Rows are points. The ring and each string are closed loops that go straight from each point to the next, and from the last back to the first. Before rounding, they use only three directions, however many columns there are. Count how often each string passes through the ring. Passing back the other way cancels.
In the rows, 128 means zero.

Ring (8 x 4)
[[ 86 144 139  89]
 [113 163 125 112]
 [153 178 105 154]
 [167 171  99 172]
 [158 146 102 157]
 [129 116 113 116]
 [ 91 103 132  78]
 [ 72 114 144  70]]
String (24 x 4)
[[120 187 124 129]
 [128 177 122 146]
 [134 165 116 139]
 [148 161 104 134]
 [171 177  93 160]
 [185 193  94 204]
 [176 185 102 210]
 [149 157 109 159]
 [138 146 112 138]
 [148 145 110 161]
 [151 130 107 159]
 [145 105 103 123]
 [129 111 108  95]
 [121 114 112  89]
 [ 95  89 126  67]
 [ 74  90 141  63]
 [ 69 106 148  76]
 [ 90 125 137  94]
 [100 124 127  82]
 [ 75 119 139  57]
 [112 134 120  93]
 [116 140 121 110]
 [117 140 117  96]
 [110 161 122  94]]
Times through: 2

Ring (9 x 11)
[[187 176 164 142 161  88 110 126 128 103 102]
 [175 203 153 167 187  83 113 143 126 103 112]
 [144 218 133 183 210  82 133 166 127 117 135]
 [102 188 114 179 200  97 145 158 139 139 156]
 [ 86 136 113 154 162 114 143 127 150 152 157]
 [ 95  97 123 116 129 120 149 112 152 158 151]
 [117  83 135  85 111 117 157 112 147 158 142]
 [157  95 154  71 109 105 153 117 137 142 123]
 [180 124 164  92 123  97 133 117 132 123 108]]
String (23 x 11)
[[115  99 127  75 129 107 186 145 140 168 156]
 [133 123 138 109 139 105 150 129 139 143 137]
 [142  87 153 102 102 119 117  82 148 133 115]
 [156 102 159 108 110 113 112  86 144 124 108]
 [189 102 175  87 101 106 111  87 137 115  93]
 [211 137 178  76 125  85 138 129 122 114  97]
 [180 162 156 105 157  83 151 153 123 124 119]
 [152 153 148 144 153 101 116 117 138 119 118]
 [172 165 162 164 153 100  85  98 137  98  98]
 [197 184 172 165 161  90  79 105 130  86  87]
 [201 188 168 131 168  78 123 144 120 102 102]
 [202 176 167 109 160  77 141 152 118 111 107]
 [169 153 152 107 152  89 150 146 127 128 123]
 [153 139 150 128 143 102 123 116 138 124 119]
 [165 104 165 114 107 114  98  76 144 116  99]
 [160  57 162  43  77 115 151  95 142 147 116]
 [133  66 136  18 101 104 216 153 134 180 155]
 [116  83 128  52 118 107 201 150 139 176 159]
 [123 122 133 114 141 107 151 128 141 147 141]
 [125 126 138 139 140 113 121 106 146 133 129]
 [ 92  84 127 129 115 131 122  82 159 150 140]
 [ 71  56 116 101 102 136 150  90 162 172 157]
 [ 85  64 118  76 108 124 179 118 153 179 163]]
Times through: 4

Ring (9 x 14)
[[119 178 109 151  96  95 121 137 104 126 158 117  94  95]
 [110 164 113 183  91 101 158 147 147 129 159 104  91  78]
 [ 97 145 122 181 100 108 183 143 189 135 154  92 108  89]
 [ 88 132 130 138 119 113 173 123 202 143 144  93 138 130]
 [ 88 128 136 105 133 115 147 107 193 151 135 107 152 165]
 [ 95 133 138  87 139 113 118  98 172 156 129 124 152 184]
 [108 150 132  78 135 107  87  97 128 151 132 138 141 183]
 [118 171 120  84 122  98  75 106  90 139 142 139 125 161]
 [122 181 112 105 110  93  85 119  79 130 151 132 110 133]]
String (24 x 14)
[[ 79 122 138  81 141 116 153  99 204 150 134  96 172 180]
 [ 90 119 144 110 138 119 141 102 206 162 127 119 151 177]
 [102 146 129 115 123 108 127 113 156 145 140 118 132 149]
 [101 151 127  74 132 105 105 100 135 143 138 120 150 174]
 [100 137 140  54 149 112  85  83 148 160 123 139 161 213]
 [102 128 147  75 149 117  90  86 166 169 118 147 153 211]
 [103 142 133 113 127 110 119 109 159 151 135 127 133 160]
 [102 148 129  98 127 107 116 107 147 145 138 120 139 161]
 [ 96 142 132  71 138 109 111  96 153 148 134 118 157 183]
 [ 85 122 142  69 148 117 130  90 193 157 127 112 173 199]
 [ 88 136 131  87 133 110 141 105 176 143 139 101 159 166]
 [ 86 136 128 105 126 110 159 114 186 139 144  91 153 147]
 [ 78 126 129 149 115 114 203 130 226 138 149  73 143 115]
 [ 90 129 130 195 104 115 201 143 224 144 148  90 112  92]
 [101 148 123 153 108 107 154 131 168 139 149 106 116 114]
 [101 158 115 160  99 102 166 140 157 127 158  92 111  92]
 [103 162 109 189  87 100 183 154 160 121 166  85  96  63]
 [104 148 118 236  82 108 201 163 195 134 159  94  77  49]
 [103 145 122 223  89 109 193 156 196 138 155  99  85  64]
 [103 141 127 190 102 111 171 140 190 145 147 109 100  97]
 [102 156 120 126 112 103 138 124 146 134 150 106 125 125]
 [ 87 143 119 158 104 107 195 139 195 127 158  73 128  94]
 [ 79 131 126 137 116 112 196 128 213 134 151  72 147 118]
 [ 87 140 126  98 126 108 154 112 177 136 146  90 155 149]]
Times through: 4

Ring (7 x 14)
[[164 115 171 127 132 114 138  89  98 118 172 148  73 128]
 [149 130 167 138 128 118 147  95 102 107 189 154  69  99]
 [135 139 133 143 143 135 145 100  91 140 172 160 128 105]
 [118 144 112 153 142 157 113 116  91 157  93 132 189 122]
 [101 149 120 167 121 166  82 134 108 135  26  94 197 119]
 [116 135 144 159 111 155  74 130 115 118  17  82 164 131]
 [148 118 156 137 125 134  99 107 103 129  80 111 128 148]]
String (29 x 14)
[[152 127 127 129 157 132 145  90  79 165 173 167 143 134]
 [156 127 118 124 168 131 158  84  71 178 198 183 148 135]
 [133 143 125 143 150 137 155  97  85 148 191 172 134 100]
 [113 154 142 161 123 141 137 115 107 108 156 143 114  72]
 [122 144 147 155 123 139 127 113 107 111 136 134 115  91]
 [114 153 160 164 111 135 133 117 117  85 154 134  85  64]
 [133 145 170 150 119 119 160 100 110  85 218 161  48  62]
 [167 120 155 122 149 113 163  79  85 138 223 178  80 121]
 [151 125 151 134 137 126 135  95  94 132 158 148 107 125]
 [174 111 142 115 158 119 146  79  77 165 182 168 119 155]
 [193  98 168 105 152 101 154  69  82 146 210 172  69 157]
 [197  92 179 103 144  99 142  71  88 137 188 158  60 166]
 [134 128 181 152 100 129  98 117 123  81  84  98  82 110]
 [126 132 173 157 100 136  91 123 124  86  66  92  99 109]
 [155 111 168 134 119 128  94 106 107 119  73 104 112 154]
 [177  97 156 115 141 124 101  91  90 155  88 121 132 188]
 [171 105 142 117 151 127 117  88  82 167 119 140 142 176]
 [137 128 151 145 124 137 107 111 105 123  95 117 128 128]
 [130 130 167 153 107 137  94 120 118  97  71  98 109 117]
 [162 110 174 130 122 120 107  99 106 115 106 117  91 148]
 [198  90 169 101 151 103 138  71  82 151 176 158  81 178]
 [196  95 149  99 167 107 153  66  70 175 202 178 105 177]
 [144 127 156 140 128 129 124 103 102 120 135 134 106 120]
 [140 131 162 144 122 127 126 105 107 107 142 133  92 107]
 [163 118 142 123 152 124 143  86  83 155 175 163 120 141]
 [171 120 152 118 156 110 174  74  80 145 246 191  78 120]
 [133 145 161 149 126 122 160  99 105  98 215 165  65  69]
 [115 153 155 162 116 135 140 114 112  92 166 142  90  64]
 [115 146 151 162 113 143 112 121 114 101 104 117 119  90]]
Times through: 0

Ring (10 x 14)
[[108  97 101 138 111 154 127 103 134 157 113 101 120 139]
 [ 90 113  91 133 120 148 129 141 140 163 106 108 124 134]
 [ 88 134 101 116 148 129 139 179 156 160 101 122 131 125]
 [100 138 116 108 161 117 143 180 161 151 104 129 135 121]
 [133 139 143  99 164  98 142 162 156 129 117 140 147 119]
 [154 136 154 100 153  91 133 143 142 116 127 145 156 121]
 [174 123 161 107 129  94 122 107 123 106 139 143 161 127]
 [180 101 158 120 112 111 118  67 115 109 143 128 150 135]
 [167  81 143 133 105 136 123  42 121 125 137 107 130 142]
 [145  80 126 139 105 149 126  53 126 140 128  99 121 143]]
String (26 x 14)
[[142 119 140 112 141 113 134 122 142 129 123 128 141 128]
 [127 137 126 111 132 106 123 159 131 131 120 140 156 124]
 [116 150 134  95 176  96 146 192 165 137 109 144 147 115]
 [106 134 136  95 208 112 173 177 201 154  98 124 117 116]
 [114 120 128 110 169 124 154 144 172 150 107 118 121 125]
 [114 127 118 116 140 122 134 151 145 145 113 126 138 127]
 [ 78 153  91 113 138 118 126 215 142 157 100 136 149 121]
 [ 75 142  97 111 164 126 147 202 169 166  94 124 128 121]
 [ 92 127 114 109 180 129 160 171 183 163  97 116 116 122]
 [117 122 125 113 155 122 144 144 159 146 111 122 130 126]
 [112 139 118 111 140 111 129 173 141 140 113 136 149 123]
 [111 157 126  97 163  95 136 203 153 136 110 148 156 115]
 [143 145 158  89 186  86 152 168 169 123 118 147 148 115]
 [170 129 177  91 180  86 151 125 164 112 129 143 146 119]
 [176 143 169  94 143  74 123 140 126  98 138 159 175 119]
 [163 134 149 108 119  91 112 130 112 108 137 149 171 126]
 [152 117 141 116 123 111 123 111 126 122 130 131 150 130]
 [184  96 166 117 128 113 130  58 130 111 141 123 141 134]
 [207  88 177 121 108 109 118  28 111  97 153 125 149 138]
 [180 104 153 123  99 110 109  70 103 107 145 131 158 136]
 [148 123 130 121 100 111 106 120 105 119 133 137 162 132]
 [154 106 143 120 126 120 128  92 132 125 130 122 139 133]
 [194  90 174 117 130 112 132  43 132 107 144 121 138 135]
 [197 114 174 109 117  91 115  78 111  93 149 144 166 130]
 [169 139 154 106 116  85 108 134 107 101 140 156 178 124]
 [136 127 130 115 125 111 121 136 127 128 124 134 152 128]]
Times through: 0
String (30 x 14)
[[123 140 124 110 133 106 123 166 131 132 119 141 156 123]
 [107 155 125  97 169  97 141 204 160 140 107 145 150 115]
 [100 140 130  95 202 111 168 189 195 155  97 128 122 115]
 [105 127 125 106 182 122 160 162 182 155 102 119 119 122]
 [ 99 126 119 109 178 126 158 164 180 158 100 117 118 123]
 [124 115 128 116 149 126 142 127 154 144 114 118 128 129]
 [122 126 120 118 128 120 126 143 134 139 118 128 144 128]
 [ 87 149 101 110 146 116 132 204 148 153 102 136 146 120]
 [ 88 145 112 103 177 116 152 201 175 158  97 130 131 118]
 [104 136 132  97 201 113 169 179 195 154  99 125 120 117]
 [126 127 137 105 168 112 149 147 165 139 113 127 132 123]
 [133 123 134 112 144 114 135 135 145 134 120 129 141 126]
 [128 145 128 107 131  99 119 171 126 126 121 147 164 122]
 [138 142 134 107 129  97 118 159 124 121 125 147 165 123]
 [173 144 164  97 136  75 118 142 120  99 138 160 177 120]
 [191 119 177 103 137  88 126  91 127  97 144 144 161 126]
 [175 105 162 113 133 108 131  78 133 113 137 128 144 131]
 [143 113 135 119 128 120 128 110 133 130 125 124 141 131]
 [151 119 135 120 108 112 112 113 112 120 133 134 157 132]
 [188 100 158 124  93 110 106  58  98 102 149 131 159 137]
 [208  75 176 127 106 119 122   7 114 101 153 115 139 142]
 [197  78 171 125 116 122 128  21 124 108 147 113 134 140]
 [157 102 145 121 126 122 129  84 133 125 131 120 137 134]
 [147 119 133 120 112 113 115 115 116 123 130 132 154 131]
 [166 120 146 117 105 103 109 104 106 110 139 140 165 131]
 [186 124 164 110 110  88 108  99 103  95 147 149 174 129]
 [200 121 184 100 136  81 124  90 123  91 148 149 167 125]
 [176 114 172 103 157  98 142  94 149 111 134 134 143 126]
 [149 116 147 110 148 111 138 114 147 127 125 127 139 127]
 [135 128 134 111 138 109 129 140 138 130 122 134 148 126]]
Times through: 5

Ring (9 x 14)
[[109 134 118 127 126 136 124 119 125 104 122 116 113 122]
 [106 130 112 117 143 151 132 127 130 126 132 107 131 158]
 [109 124 106 113 163 161 142 134 135 146 142 102 149 188]
 [116 120 104 119 174 158 148 136 137 150 146 105 153 190]
 [124 124 104 129 170 146 143 133 134 142 142 114 150 168]
 [128 139 103 138 147 124 121 124 123 121 131 127 143 118]
 [126 154 105 144 119 107  99 115 112  97 118 136 131  71]
 [121 154 114 145 104 104  98 109 111  82 110 136 111  57]
 [116 146 118 141 108 113 108 111 116  83 112 130 104  74]]
String (24 x 14)
[[107 131  92 100 177 173 137 143 135 174 153  94 183 217]
 [111 140  95 111 157 153 123 135 127 152 142 105 170 173]
 [119 123 110 129 159 144 142 129 133 130 137 114 135 158]
 [126 105 118 138 175 147 165 131 141 129 140 115 121 172]
 [129 121 102 133 178 143 147 134 135 144 145 117 153 169]
 [133 143  95 138 157 123 118 128 122 132 136 128 162 123]
 [124 167  92 133 122 111  86 120 108 115 123 131 160  82]
 [122 147 106 136 129 120 110 119 118 108 123 128 134  99]
 [123 127 116 141 142 127 134 120 128 106 126 125 115 118]
 [129 147 117 155 110  97 105 108 113  76 110 143 103  49]
 [121 184 102 145  77  84  59 103  94  71 100 146 127   7]
 [119 169 103 138  96 101  78 110 104  88 110 136 131  48]
 [120 146 110 138 123 118 110 116 117 100 120 129 124  91]
 [126 130 119 148 132 116 128 116 124  93 120 132 105  94]
 [129 154 110 151 112  98  98 110 111  84 113 141 118  53]
 [128 178  93 144 102  91  69 111  99  94 112 144 150  36]
 [122 156  98 133 128 119 100 121 114 115 125 127 150  97]
 [122 137 106 133 144 130 124 124 124 120 130 122 138 126]
 [129 108 115 140 175 142 161 130 139 129 140 118 125 165]
 [127 105 106 128 197 160 169 140 145 157 153 108 151 207]
 [115 129  93 110 179 163 139 141 135 168 151 101 179 203]
 [113 141 100 119 147 144 120 129 125 136 135 112 155 150]
 [120 114 116 132 163 147 153 129 137 127 137 113 125 164]
 [116 106 111 120 184 166 166 138 145 151 149 102 140 209]]
Times through: 5

Ring (7 x 14)
[[143 169 100 121 149 127 110 168 140 120 151 144 141 106]
 [142 170 109 128 126 140 119 161 124 118 146 136 139 114]
 [131 145 122 135 111 147 129 134 115 126 125 122 133 121]
 [117 128 131 128 109 144 131 130 128 130 104 120 132 121]
 [108 105 133 128 120 137 129 114 136 140  92 115 128 120]
 [112  85 127 146 135 136 126  77 123 154  98 101 120 123]
 [128 115 112 141 149 131 117 104 126 144 126 116 126 116]]
String (30 x 14)
[[118 118 119 127 142 129 119 123 141 138 112 123 130 113]
 [124 116 120 141 130 139 124 105 120 141 117 113 127 120]
 [123  93 120 154 139 138 124  73 111 154 114 100 119 124]
 [126 108 118 148 137 138 123  90 115 147 120 108 123 121]
 [129 133 113 131 141 132 117 129 132 134 127 125 132 113]
 [132 149 109 121 145 128 114 153 142 126 134 136 137 108]
 [130 124 115 143 134 138 122 109 118 139 126 115 128 119]
 [138 130 109 147 141 138 118 109 113 139 138 116 128 118]
 [153 201  89 108 160 121 101 206 152 107 171 162 149  97]
 [155 229  87  89 158 116  98 249 169  92 177 181 158  90]
 [139 178 105 111 140 128 112 186 147 113 146 150 145 105]
 [135 154 111 126 133 135 118 150 131 124 136 133 137 113]
 [138 143 113 143 126 144 123 123 111 131 137 120 131 120]
 [146 159 110 145 119 149 124 133 103 125 148 123 133 121]
 [146 178 110 130 115 147 123 165 115 114 149 136 140 116]
 [137 172 114 122 117 142 123 170 128 114 138 139 141 114]
 [129 153 117 120 126 136 121 157 137 122 127 135 138 113]
 [129 157 120 121 116 141 125 160 132 119 125 134 139 115]
 [124 155 127 120 103 146 130 160 130 118 117 132 139 118]
 [117 131 135 131  95 152 137 130 118 128 103 117 132 125]
 [118 112 131 142 109 148 133 102 113 139 104 108 126 126]
 [117 109 131 142 112 146 132 100 116 141 103 107 126 125]
 [108 103 138 135 106 146 135 104 124 141  89 108 126 125]
 [ 98 125 140 101 111 132 130 160 163 125  81 133 139 113]
 [107 125 132 110 122 131 126 149 155 129  94 130 136 113]
 [114 123 126 121 127 133 124 135 143 133 104 125 133 115]
 [104 102 133 121 128 131 126 118 147 141  89 118 129 116]
 [ 99  75 136 135 130 133 129  82 137 154  80 103 121 122]
 [ 99  57 136 148 135 135 129  53 126 164  78  91 115 125]
 [109  91 126 134 142 129 122  95 138 150  97 111 124 117]]
Times through: 2

Ring (7 x 14)
[[160  91 134 169 123 149  94  93 155 139  82 153 101  87]
 [206  92 168 142 162 140 117 102 126 162 135 111  83  90]
 [210 106 182 116 160 120 133 113 120 159 168 108  94  97]
 [185 125 177  99 128  97 139 120 131 136 175 135 122 104]
 [111 141 130 127 132 103 148 162 160 130 145 139 126 127]
 [ 91 136 110 151 148 120 145 174 169 138 123 130 113 132]
 [101 114 103 176 134 142 116 141 174 136  82 147 107 114]]
String (27 x 14)
[[138 116 132 151 155 132 131 143 152 149 124 122  99 114]
 [102 113 102 182 164 150 126 158 169 152  89 121  90 121]
 [103 104  98 191 139 156 106 133 175 141  64 145  98 108]
 [133 106 122 171 162 148 122 140 157 154 101 119  89 111]
 [150 107 137 151 114 130 107 105 156 130 102 159 116  96]
 [161  91 136 164  83 140  79  67 161 118  70 189 123  76]
 [183  78 144 169  82 150  67  47 155 122  61 189 116  65]
 [185  89 153 152 100 138  87  68 147 129  92 170 114  76]
 [225  71 169 160 147 159  90  67 127 160 103 127  78  71]
 [207  88 164 154 203 155 127 123 121 185 140  76  58  98]
 [184 103 158 143 176 137 131 129 131 166 142  99  81 104]
 [172 109 153 141 177 134 137 139 134 164 145  99  84 109]
 [217 102 181 127 219 136 151 144 108 191 183  56  59 109]
 [227 107 194 109 195 121 149 130 106 178 194  74  76 104]
 [185 115 167 122 176 121 145 140 127 163 168  96  90 111]
 [166 116 156 126 121 114 123 113 144 133 137 147 119 100]
 [177 122 170 106 106  98 127 106 139 124 155 157 132  98]
 [185 140 190  68  74  65 136 100 134 104 189 179 162  98]
 [158 145 170  85 119  77 156 143 138 125 191 142 139 118]
 [137 145 153 102 134  88 158 159 146 132 177 132 130 126]
 [118 151 144 100  96  79 147 147 159 109 161 167 153 122]
 [ 99 151 127 120 139  95 160 180 162 131 158 133 129 137]
 [111 135 124 141 167 118 154 178 157 150 144 110 104 133]
 [136 121 135 141 137 121 130 138 154 138 127 137 112 112]
 [104 130 118 144  99 112 122 134 173 114 107 173 137 113]
 [ 77 132  98 164 132 126 133 165 179 129  99 147 119 128]
 [101 122 110 159 108 125 116 133 175 121  91 167 127 112]]
Times through: 2

Ring (7 x 14)
[[113 126 135 183 149  96 119 173 134 118 127 123 108 168]
 [116 128 140 192 147 101 103 163 134 132 143 132 107 168]
 [116 138 151 149 128 132  83 133 135 147 162 144 111 147]
 [110 148 155  79 108 162  83 117 136 139 158 142 119 123]
 [106 152 150  49 101 170  87 128 135 121 150 131 129 123]
 [105 148 141  59 108 157  97 153 133 102 137 119 133 137]
 [107 134 133 128 135 116 121 175 134 100 119 114 119 157]]
String (29 x 14)
[[114 132 138 166 139 111 101 167 133 122 141 126 115 167]
 [112 132 141 156 138 114 108 155 135 126 137 130 110 155]
 [116 133 139 174 138 113  89 165 132 128 151 130 116 171]
 [125 132 136 227 142 102  51 185 126 138 182 134 125 207]
 [121 130 144 209 144 105  78 157 132 148 166 142 110 176]
 [113 129 151 165 143 113 120 126 140 149 135 144  94 133]
 [109 136 147 125 131 129 114 137 137 130 134 134 108 135]
 [116 142 147 140 122 138  68 146 132 138 169 139 123 159]
 [120 148 150 136 111 152  39 142 129 147 193 145 131 165]
 [117 149 159 110 107 163  54 111 134 160 186 154 120 135]
 [108 141 159  92 119 151 111 100 141 149 141 148 102 105]
 [107 138 151 103 126 138 120 123 140 132 130 136 105 119]
 [112 148 147  95 110 155  71 143 132 126 164 133 130 147]
 [112 159 149  56  90 182  44 137 129 126 183 134 144 145]
 [108 166 153   7  76 204  42 125 130 121 183 134 151 128]
 [102 147 153  43 108 165 116 113 140 123 129 133 115 102]
 [105 141 148  80 120 145 120 128 139 122 126 131 112 118]
 [109 146 142  88 112 150  85 152 132 114 149 125 130 147]
 [110 151 139  79 106 157  70 165 129 105 158 120 142 158]
 [106 140 143  95 122 139 113 144 136 115 129 126 117 134]
 [102 139 142  80 124 137 133 143 138 107 112 121 113 123]
 [102 141 134  76 122 137 124 167 134  89 114 110 126 141]
 [108 145 124  99 118 134  86 205 126  76 138 100 148 183]
 [110 140 129 123 126 126  91 192 128  92 139 109 136 177]
 [110 138 138 126 128 127 102 163 133 113 137 123 121 155]
 [107 132 142 128 138 117 134 146 139 119 115 126 104 134]
 [107 123 135 164 155  92 153 165 139 110  99 119  98 147]
 [115 123 124 216 158  78 113 207 129 103 126 112 116 198]
 [118 128 127 209 149  91  88 201 127 111 147 117 123 202]]
Times through: 1
String (27 x 14)
[[102 142 145  65 118 147 127 136 138 109 117 123 116 118]
 [104 137 144  94 128 132 134 138 139 115 114 125 108 122]
 [103 138 132  91 127 128 127 174 134  88 111 108 125 147]
 [109 138 125 128 130 118  99 201 128  85 131 104 136 182]
 [111 135 129 147 134 113  98 191 129  98 135 112 129 179]
 [113 134 128 165 138 108  93 195 128 102 140 113 128 187]
 [116 131 125 190 144  97  90 207 127 101 143 112 129 201]
 [111 135 139 142 134 120 105 161 134 118 136 125 116 157]
 [107 129 143 142 143 110 140 144 140 122 113 128  99 134]
 [108 121 135 178 158  87 152 166 138 114 101 121  96 151]
 [111 123 127 189 156  84 132 193 133 101 112 112 110 177]
 [114 135 126 163 136 109  88 203 127  96 143 110 134 194]
 [109 137 138 126 130 125 108 162 134 112 133 122 119 153]
 [106 136 142 114 131 126 124 149 137 115 121 124 112 136]
 [102 136 141  90 129 131 139 146 139 106 108 120 111 125]
 [102 148 138  46 109 156 110 158 134  91 124 112 133 134]
 [106 158 138  35  92 176  64 164 128  94 158 114 153 151]
 [109 152 143  67 103 163  74 151 131 111 157 124 138 146]
 [109 167 146   9  75 202  36 144 127 109 183 126 159 143]
 [106 158 154  23  91 187  77 117 135 124 158 135 133 114]
 [104 145 155  59 112 160 115 110 140 131 133 138 111 104]
 [105 156 158  24  93 187  85 103 138 133 155 141 125 102]
 [109 163 154  21  81 198  48 120 131 128 181 137 144 126]
 [111 162 148  42  85 189  39 141 128 120 185 131 150 146]
 [109 143 146  95 117 146  96 141 135 122 144 130 121 138]
 [104 140 150  78 121 145 127 122 140 123 122 132 108 111]
 [101 149 147  34 105 166 113 130 137 108 127 124 124 112]]
Times through: 3
